Rows are points. The points of each table are mixes of a few directions, plus a little noise. How many directions does each table use, and how many do they share? Where both have some left over, give the other angles between the two spaces (their principal angles), to ten degrees, smallest first.
In the rows, zero is written as 128.

First (5 x 2)
[[148  60]
 [143  79]
 [105 203]
 [128 132]
 [118 165]]
Second (5 x 2)
[[ 71 101]
 [201 163]
 [ 93 110]
 [171 150]
 [104 116]]
Directions: first 1, second 1, shared 0; angles 80

First (6 x 6)
[[138 119 139 159 105 135]
 [166  92 171 237  44 153]
 [ 98 157  95  41 195 107]
 [108 149 104  68 175 115]
 [117 140 115  94 154 121]
 [142 113 144 171  94 140]]
Second (8 x 6)
[[180  94 178 146  97 144]
 [181 109 170  31 172 127]
 [ 98 150  98 100 157 116]
 [174  97 174 154  94 144]
 [ 46 170  55 176 127 115]
 [120 129 122 157 112 130]
 [160 104 161 169  90 143]
 [ 65 170  66  90 176 106]]
Directions: first 1, second 2, shared 1

First (11 x 11)
[[133 117 131 158 105 249  98  85 165  73 144]
 [107  91 180 142 159  74 167 120 101 146 115]
 [ 71  36 147 152 117 137 161 177 150 119 145]
 [123  87 182 134 158  88 174 148  71 134  94]
 [122 157  92 105  99 218  83 127 149  73 138]
 [172 157 175 108 176  88 173 127  93 181 148]
 [159 178  86 114 107 160  89 122 129 110 118]
 [187 168  87 123 119  84 125 154 113 169 114]
 [105  88 104 185  84 202  95  90 202  95 151]
 [148 215  77  92 136  28  94 110 101 159  91]
 [ 84 120 143  99 149  82 150 150 130 150 153]]
Second (9 x 11)
[[103  88 146 109 137  85 168 100  99 131  90]
 [ 91 127 133 127 139  92 127 101 154 145 150]
 [161 182 153 129 138 238  84 152 120  77 156]
 [150 119  58 156  89  70 124 163 172 183 136]
 [105 129 131 128 134 108 126 112 146 138 143]
 [108  53 175  90 148  95 205  93  44 109  37]
 [195 140  40 170  73 113 104 204 168 173 137]
 [137 168 111 144 123 160  89 146 162 131 170]
 [ 97 145 204  99 171 192 126  88  93  71 132]]
Directions: first 6, second 3, shared 2; angles 30

First (10 x 14)
[[124 125 107  97 179 109  89 128 133  60 134 136 109 147]
 [145  50 103  92 119 133 101 170 164 159 196 100 161 175]
 [138 192 138 172 105 151 137 142  81 147 113 156 129 106]
 [109 166 181 178  41 140 210  54 103 243  78 117 160  66]
 [127 146 105 102 155 123  79 134  99  95 151 144 137 147]
 [146  68 135 140 142 115 169 138 205 105 119  99  84 134]
 [130 112 130 134 132 133 134 157 142 118 121 128 115 128]
 [144 208 133 156 118 117 138  54  90 136 126 140 123 112]
 [103  76 123  86 160 110 114 132 159  92 117 116 123 136]
 [117 136 124 123 129 144 106 170 103 124 125 146 139 128]]
Second (9 x 14)
[[105 145 139 150 106 152 128 232 105 183  91 139 162 143]
 [162 118 114 139 137 128 124 147 151 115 161 122 111 151]
 [108 130 126 128 140 131 113 215 128 140  99 132 143 158]
 [109 133 119  91 181  72 115  71 155  87 106 109 117 155]
 [110 101 135 120 111 167 119 159 101 117 128 150 132  88]
 [105 136 148 119 101 135 145  47  97 138 114 135 138  71]
 [195 185 126 175 107  82 175   7 161 180 167  90 116 156]
 [117  83 114  80 171 118 100  94 142  43 142 132  99 113]
 [141 120 131 151  98 166 132 180 113 150 144 141 133 115]]
Directions: first 5, second 4, shared 3; angles 90

First (8 x 24)
[[153  96 204  93 171 107 150 109 162 125 125 113  59  97 153 160 168 161
  129  50 142  89 101  99]
 [178 164  75 121  91 126  61 116  95  42 136 167 153 170 180 170  69  83
  114 173 112 142 215 128]
 [137 138 121 137  37 157 123  64 113  65 123 143 190 160 112  71 134 143
  189 174 147  91 182 165]
 [107 135  60 144 163 147 111 194 128 157 159 121 136 134  92 150  96 142
   80 154 143 192 127 139]
 [ 84 129 141 145 142 128 147 148 144 209 121  94 113 120  80 150 125 152
   91 122 124 148  74 145]
 [ 83 158 121 174  52 131 143 107 104 174  95 120 190 151  89  78 112 100
  150 186  98 125 104 162]
 [185 105 153 117 163  99 158 137 146  95 139 135 102  95 167 121 147 130
  154  65 137  95 118  66]
 [100  97 152  96 203 131 127 150 126 157 123 129  81  97 150 127 169 112
  116 103 120 137 103 121]]
Second (8 x 24)
[[130 123 117 107 152 132 123 151 145 115 143 121 135 141 152 143 119 145
  108 127 146 146 147 113]
 [111 148 116  85 137 115 115 190 201 106 163 117 142 192 127 124 133 180
  133 119 161 120 159 109]
 [133 143 159 109  68 117  85 112  66 163  83 151 141 172 147 124 141  67
  118 161   9  67  45  90]
 [126 125 115 116 154 131 132 151 158 112 149 119 131 133 137 137 121 155
  120 120 164 148 158 125]
 [131 125 137 154 113 129 136  98 100 140 111 135 119 101 113 120 132 106
  139 130 112 122 111 144]
 [133 134 140  97 109 124  95 137  99 140 109 137 143 169 162 139 129 100
  104 150  61 102  88  89]
 [ 98 147 114 180 128 113 184 132 223 107 170 113 102  97  22  75 148 199
  213  81 249 134 196 207]
 [163  80 127 178 163 161 154  53  31 140  96 133 112  18 164 163 101  72
   88 136 121 185 120 146]]
Directions: first 6, second 3, shared 0; angles 30, 40, 80

First (10 x 32)
[[137 113 150 118 133 133 142 149 120 150 140  96 136 117 111 140 118 123
  115 107 130 142 130 158 132 107 130 127 143 133 129 139]
 [137 196  47 143 138 104 100  96 166 100 119 206 125 150 175  98 138 132
  150 185  99  78  88  53 106 181 107 141  91 119 127  88]
 [ 85  57  92 145 111 149 152 136 143 114 107 153 109 121 130 168 124 121
  107 129 115 155 121 112 113 169 130 106 139 117 123 121]
 [151 187  67 132 144 107 114 118 160 125 133 173 135 138 158 108 127 128
  137 165  99  89  86  82 109 160 108 142 105 125 128  98]
 [135 103 213 110 124 139 136 145  88 150 141  56 136 116  90 132 125 130
  123  83 162 157 170 194 155  67 146 126 151 139 131 165]
 [ 85  83  40 155 116 140 143 122 168 100 101 199 105 130 156 160 127 121
  114 159  95 132  94  69  98 205 118 110 122 111 122  97]
 [203 245 190  98 157  93  91 120 103 156 165  81 162 138 122  64 132 139
  160 124 149  85 139 159 153  57 124 165 112 147 136 140]
 [112 143 127 138 117 123 105  96 123  95 111 156 115 144 143 108 146 137
  151 147 140 115 145 102 133 139 132 128 111 123 128 125]
 [101  77 158 131 112 145 138 131 110 121 118 109 117 123 112 146 131 128
  121 108 146 156 156 149 137 119 142 114 142 127 127 145]
 [133  75 196 110 128 147 158 167  99 167 146  50 139 104  84 157 112 121
  102  74 146 171 152 201 145  76 142 120 164 138 129 162]]
Second (10 x 32)
[[116 145 129 104 149 130 100 129 164 133 102 152 131 114 119 123 171 134
  129 140 135 153 127 150 132 125 129 109 119 128 112 116]
 [112  59  95 163  97 141 172 141 121 100 153 143 107 129 131 160  91 132
  111 115 119 125 110  93 110 153 148 121 111 137 135 118]
 [131 145 128 100 125 110 107 133 137 134 122 125 125 107 148 114 147 120
  137 155 118 145 116 133 130 159 133 102 141 141 133 127]
 [143 132 108 121  98  99 133 134  98 134 138 100 123 121 179 117 100 103
  142 160  94 113 104  98 118 197 118 116 174 136 157 144]
 [183 179 174 136 116 108 130 113  50 152 153  55 155 157 141  90  83 112
  150 113 129  75 157 129 142  99  97 175 169 119 153 173]
 [138 249 171  25 179  92  20 123 181 175  71 122 152  89 140  68 238 124
  162 184 135 178 138 200 157 126 117  86 153 138 110 126]
 [127 119 149 124 132 134 131 138 137 121 143 129 121 121 106 132 136 144
  122 112 148 141 132 145 135  98 154 119 100 144 122 123]
 [ 83 107  87 141 158 164 124 117 189 121  81 195 126 132  97 158 164 138
  107 125 134 154 131 131 116 121 116 126 102  99  94  96]
 [103  81  96 179 132 165 165 117 136 109 119 165 129 158 100 165 105 137
  103  96 131 114 139 104 113 106 110 160 104  96 112 117]
 [147  63 143 187  84 137 199 137  64  98 196  95 117 151 115 147  42 136
  114  77 140  86 133 101 123  98 151 161 107 140 151 144]]
Directions: first 3, second 4, shared 1; angles 60, 80

First (8 x 32)
[[118 102 133 158 130 123 140 142 132 173 103 136  51 131 133 105 153  89
  127 108 121 155  88 113  68 139 195  89 159 119  95  66]
 [139 156 123  97 126 134 115 113 124  81 155 120 209 124 123 153 101 170
  129 149 136 100 170 143 191 116  57 169  95 138 163 193]
 [136 149 124 104 126 132 118 117 125  92 148 122 190 125 124 147 108 160
  129 144 134 106 160 140 176 119  74 159 103 135 154 177]
 [121 110 131 148 130 124 137 138 130 159 111 133  74 131 131 112 145 100
  127 114 123 146 100 118  86 135 175 101 150 122 105  85]
 [115  94 134 167 131 121 144 147 133 187  95 138  27 133 135  98 161  76
  127 102 118 163  75 109  50 142 216  77 169 116  85  47]
 [130 133 127 122 127 129 125 125 127 119 133 126 143 127 127 133 123 136
  128 132 129 123 136 131 140 126 114 136 122 130 135 140]
 [141 162 122  90 125 135 112 109 123  70 160 118 228 123 121 158  95 179
  129 154 138  94 180 147 205 114  41 178  87 140 170 208]
 [124 119 130 138 129 126 132 133 129 144 119 131 101 129 130 120 137 114
  128 121 125 137 114 123 107 132 152 115 139 125 117 107]]
Second (10 x 32)
[[116 166 153 116 105  97 135 133 159 107 120 145 106 120  92 101 126 149
   79 171 141 128 111 153 133 114 145 151 138 139  81 143]
 [115 165 155 123 109 104 125 124 147 126 118 128 120 128  90  96 118 147
   68 173 140 122 104 140 121 113 124 139 119 136  71 129]
 [126 157 129 113 115  95 144 142 173  83 125 171  85 109 124 126 160 137
  128 154 134 133 133 171 149 109 173 169 184 131 123 166]
 [131 130  62 143 158 120 114 128 147 119 137 157 117 131 182 151 192 121
  189 138 120 116 163 152 130  94 140 152 213 101 166 143]
 [139 105 150 119 119 142 143 136 119 115 130 125 121 118 127 145 111 120
  139  92 120 144 123 115 136 152 142 122 102 141 156 135]
 [144 121 125 130 129 132 126 134 141  97 134 142  97 120 156 155 160 127
  143 126 108 134 128 127 122 104 153 155 153 119 168 164]
 [134 154 121 152 132 121  87 112 146 122 127 121 106 144 148 131 170 150
   78 196 102 110 100 114  79  52 110 161 146 100 116 155]
 [129  72 162 124 129 178 141 122  51 189 127  66 198 138  99 124  33 104
  134  44 135 141 123  72 133 215  82  47   7 153 134  62]
 [131 113  93 136 149 137 124 128 119 136 133 132 138 132 159 143 145 115
  171 109 125 124 151 128 132 131 125 122 152 117 156 122]
 [115  99 129 125 136 152 140 123  78 188 126  92 194 141 104 109  64 109
  147  75 153 128 144 109 145 198  86  62  64 145 112  62]]
Directions: first 1, second 4, shared 0; angles 90

First (8 x 32)
[[ 66 141 105 115  72  75 125   7 137 185 118  65 179 122  48  44 134 100
  149  98 117 124  72 224 156 117 134 183  59 152 161 103]
 [130 128 128 128 129 130 130 134 129 124 128 130 126 128 131 130 128 129
  126 130 127 127 130 124 128 128 127 127 132 127 127 128]
 [168 119 144 136 163 161 129 203 122  94 135 167  97 131 178 180 123 144
  117 147 136 132 163  68 111 134 125  93 171 113 107 144]
 [180 116 147 140 175 171 129 225 120  82 136 181  88 130 194 197 122 151
  110 154 139 130 175  48 104 139 124  84 184 108 101 149]
 [132 127 128 128 132 131 128 131 128 127 128 131 125 129 133 132 128 129
  127 130 128 129 131 123 126 128 128 125 131 127 128 129]
 [126 127 126 128 126 127 127 125 128 129 127 125 129 127 124 124 129 126
  128 127 128 128 126 131 130 128 128 128 125 129 129 126]
 [ 84 136 111 120  91  92 129  45 136 166 120  84 163 125  74  71 134 109
  141 108 120 124  89 194 147 119 131 165  81 145 150 111]
 [141 125 132 130 136 137 130 152 126 117 130 140 118 130 144 145 128 133
  125 134 131 129 139 109 122 131 127 117 141 123 121 132]]
Second (11 x 32)
[[ 83 109 101 155 144  76  98 104 120 106 138 102 121 159 105 184 117  80
  133 161 147 154 139 153 119 146 134 115 121 137 115 131]
 [187 165 167  78  86 201 179 136 143 181 108 154 153  74 144  10 149 201
  125  63  94  83  94 112 150  94 120 165 122 120 157 118]
 [ 95 109 107 154 149  88 101 121 120 101 139 112 115 157 117 189 117  88
  130 162 146 152 144 139 116 146 132 109 130 133 112 133]
 [148 148 143 102 100 155 153 115 136 161 117 132 147 102 125  60 139 159
  129  93 110 106 104 134 142 110 125 153 115 127 147 120]
 [176 151 156  97 108 184 162 150 137 155 116 155 138  92 150  61 141 180
  124  89 107  99 113 104 139 107 122 145 133 119 143 124]
 [153 145 145 106 108 160 151 129 135 152 119 139 140 104 133  74 137 159
  127  98 112 108 112 123 138 112 124 146 124 125 142 123]
 [ 97 107 107 156 153  88  99 126 119  97 139 115 112 158 121 196 116  88
  129 166 147 153 148 134 115 147 132 106 133 132 110 135]
 [ 63  94  88 174 160  50  80 104 114  85 146  94 110 179 101 230 109  54
  133 186 159 171 152 156 111 159 136 101 125 139 104 134]
 [140 131 134 124 129 140 133 140 129 128 127 137 126 123 137 124 129 138
  125 124 125 124 130 117 128 125 126 127 134 125 128 129]
 [183 142 157 108 129 186 154 179 132 133 121 166 121 102 168 101 135 177
  118 107 115 107 133  82 129 116 122 125 152 114 130 132]
 [ 84 110 103 153 141  78 100 103 121 109 137 102 123 157 105 178 118  83
  133 158 145 152 136 154 120 144 133 117 119 137 117 129]]
Directions: first 1, second 2, shared 1
